Each row is a point. To make a cloud, some directions were put in groups of two or more. Within a group, all points are equally far from the middle, so they leave a hole (a ring in 2 directions, a hollow ball in 3). The other directions are filled evenly. Then the cloud was stretched, turned, moved and blurred a little. Count the holes, and give their numbers of directions, smallest first.

Cloud:
[[-1.2 -4.9]
 [ 3.1 -5.4]
 [-3.4 -0.9]
 [ 2.8  4.0]
 [-2.3 -4.0]
 [-1.9 -4.3]
 [ 5.1 -4.1]
 [ 4.0 -5.0]
 [ 6.6 -0.7]
 [ 4.8  3.1]
 [-1.6  2.9]
 [-1.9  2.6]
 [-2.4  2.1]]
Holes: 1 (2)

Cloud:
[[ 5.7 -1.4 -0.4]
 [ 5.7  1.1  0.8]
 [ 3.9 -3.1 -2.8]
 [ 0.8  3.5 -6.1]
 [ 4.3 -2.5 -2.5]
 [-2.7 -4.2  1.8]
 [-3.6  0.5  3.3]
 [ 1.1 -5.8  5.4]
 [ 2.6  4.1  3.1]
 [ 2.7  0.1 -6.0]
 [-5.4  3.0 -1.5]
 [ 2.4 -6.2  5.6]
 [-3.9 -2.1  2.3]
 [ 1.7  2.5 -6.0]
 [-6.0  3.6 -3.2]
 [ 1.4  4.5  1.3]
 [-1.3  5.0 -3.1]
 [-4.5  1.5  1.1]
 [ 4.7 -3.7 -0.8]
 [-3.0 -3.0  3.1]
 [-2.4 -4.7  0.7]
 [-1.5  0.0  7.3]]
Holes: 1 (2)

Cloud, 32 rows:
[[ 0.1  5.1 -7.0 -0.3]
 [ 1.0  2.2 -5.4  3.3]
 [ 1.9 -1.7  0.4 -3.8]
 [-4.0 -0.7  2.1  6.3]
 [ 3.8  0.4  3.2  4.7]
 [-3.8 -2.2  4.0  3.8]
 [ 1.2 -0.6 -2.5  0.4]
 [ 2.8  0.1 -0.6  1.4]
 [-3.2 11.6 -0.5  1.2]
 [ 0.4  3.2 -6.3  2.2]
 [-1.7 -2.1 -1.1 -5.2]
 [-3.6 -3.2  5.1  3.0]
 [-3.1  2.7  4.1  8.6]
 [ 2.7  1.8  2.2 -2.9]
 [-3.7  2.4 -5.0 -2.3]
 [-1.5 -3.4 -0.1 -2.3]
 [-6.0  7.0 -1.2  1.4]
 [-3.8  0.6 -2.9 -0.7]
 [-3.2  4.7  3.4  6.8]
 [-5.6  3.6 -3.2 -1.3]
 [ 1.0  3.6 -6.4  4.4]
 [-5.5  4.9 -5.8  0.6]
 [ 1.7  1.3 -2.8  0.2]
 [-1.7 -1.1 -2.5 -2.0]
 [-3.0  4.3  5.5  0.3]
 [ 2.8  2.0  2.6 -1.2]
 [ 3.4  1.7 -0.7  6.6]
 [ 0.9 -0.6 -1.8 -3.9]
 [ 0.3 10.0 -2.0  1.3]
 [ 1.0  7.6  0.4  2.2]
 [ 3.9 -0.2  3.5  3.6]
 [-1.2 -2.4 -1.0 -4.4]]
Holes: 1 (2)

Cloud (28 x 4):
[[ 0.3 -0.5 -5.3  0.2]
 [-1.5 -5.3 -2.0  3.7]
 [-5.4  7.6 -0.3 -2.3]
 [-3.7  2.4  1.7 -5.5]
 [-3.5 -1.4 -6.0 -0.6]
 [-2.6  1.2 -4.2  2.3]
 [ 2.6  1.7 -2.4  1.1]
 [-2.1 -4.0  4.9 -2.6]
 [-4.1  5.9 -2.2  1.6]
 [-1.1  2.5 -2.1 -1.9]
 [ 0.8 -2.7 -6.6  1.3]
 [-3.9  2.2  4.4  5.4]
 [ 0.1 -2.8 -6.7 -0.6]
 [-0.3 -3.2  5.4  2.5]
 [ 1.4 -5.0  4.1 -1.3]
 [ 1.6  1.4  3.3 -1.1]
 [ 1.0  3.3 -2.8  2.0]
 [-4.2 -3.0  2.1  2.3]
 [-3.3 -0.8  0.9  4.6]
 [-4.3 -0.1  7.0 -0.4]
 [-3.6  2.5  5.7 -4.0]
 [-4.5 -1.6  4.9 -5.5]
 [-5.3 -5.0 -4.1  0.1]
 [-7.4  2.8  8.1 -3.8]
 [-0.4  3.1  8.1  1.0]
 [-2.4  0.4 -3.6 -3.8]
 [ 0.2 -3.6  5.5  1.2]
 [-4.2  4.2 -2.6 -2.5]]
Holes: 1 (2)
